Each row of a before or after table is a point. The points were changed in one or more steps. Then noise was added and the rows were shuffled. The steps act on columns, c1 being the first. Name the steps. A step turns or swaps two columns, mirrors them in a line or flattens them onto one, adds a multiple of one to another, or multiplies or shifts one. Angles are multiples of 10 degrees, from the lower column toward the higher: turns from -170 to 170, lines from 10 to 170 but not 90. Use the fewest steps. Two steps may share a column if one is a turn and the other turns, adds or multiplies; they go together, in the order done. Otherwise the lowest column goes first.
In the rows, 128 means zero.

Before, 12 rows:
[[136 137 127]
 [ 77 159  84]
 [ 73 135 139]
 [ 82  97 112]
 [121 151 129]
 [ 84 148 116]
 [128 146 100]
 [145 145 124]
 [144 118 112]
 [134 119 169]
 [115 109  99]
 [ 80 158  57]]
After, 12 rows:
[[115 138 100]
 [ 83 159 115]
 [133  77 170]
 [128 175 101]
 [146 150 123]
 [ 73 126 139]
 [ 76 202  82]
 [119 148 130]
 [146 133 110]
 [ 80 112 112]
 [136 136 125]
 [ 78 229  57]]
Steps: add -1 times c3 to c2

Before:
[[162 181 198 107]
 [119  92 191 165]
 [130 115 112 114]
 [139  82  92 134]
 [109  86 198 163]
 [184 161 169  85]
 [170 145  86  90]
 [179 159 120 120]
 [143 138  97  99]
 [135 150 205 123]
 [157 126  89 117]
 [221 163 156 114]
 [138 148  97 136]]
After:
[[110 118 126 183]
 [184 149 127  78]
 [139 111 128 116]
 [158 138 129 124]
 [141 149 128 171]
 [116 113 129 179]
 [179 120 126  99]
 [143 148 129 105]
 [134 123 130 105]
 [221 122 129  87]
 [161 119 129  72]
 [129 147 127 134]
 [171 152 130  93]]
Steps: mirror c2 and c4 in the line at 120 degrees; multiply c3 by 0

Before, 12 rows:
[[166 130 165 145 155 117]
 [122 156 120  88 105  89]
 [145  92 155 137 121 141]
 [165 139 138 110 111 104]
 [148  86 160 138  96 128]
 [135 162 118 137 120 127]
 [156 109 159 142 133 138]
 [165  85 144 126 165  98]
 [ 23 172 205 151 123  89]
 [174 105 137 128  88  81]
 [130 142 139 161 114 131]
 [157 104 119 165 156 128]]
After, 12 rows:
[[129 140 136 179 100 119]
 [150  86 146 146  62 100]
 [ 24 172 134 165 118  41]
 [165  84 111 129 199 100]
 [134 162 123 141 110 136]
 [164 141 111 100  95 108]
 [124 154  90  65  83 115]
 [143  90 151 142 116 111]
 [175 106  94 128  48  98]
 [156 103 124 188 185 138]
 [156 111 153 151 138 103]
 [166 131 139 156 181  91]]
Steps: turn c3 and c6 by -60 degrees; multiply c4 by 1.6; multiply c5 by 2

Before:
[[147  61 126 130 167 119  82 106]
 [140  75 137  99 137  88 122 164]
 [172 129 118 154 134 186 122 157]
 [133 113 199  91 167 135 116 164]
 [154 176 112 112 159 126 121 155]
 [112 102 157 163 150 121 162 118]
 [170  93 105 100  95  99  82 129]
 [170 152 146 119 173 111 163 131]
 [175 141 113 181  93 116 112 178]]
After:
[[154 191 111 112 159 153 122 100]
 [176 145 112 181  93 164 111  77]
 [140  59 138  99 137 100 122  93]
 [173 130 118 155 135 230 123 100]
 [170  83 105  99  94 141  83 129]
 [148  42 127 130 168 138  81 150]
 [170 159 146 119 173 153 163 125]
 [112  94 156 162 151 105 162 138]
 [134 109 199  92 168 141 115  92]]
Steps: add 1 times c1 to c6; multiply c2 by 1.3; multiply c8 by -1
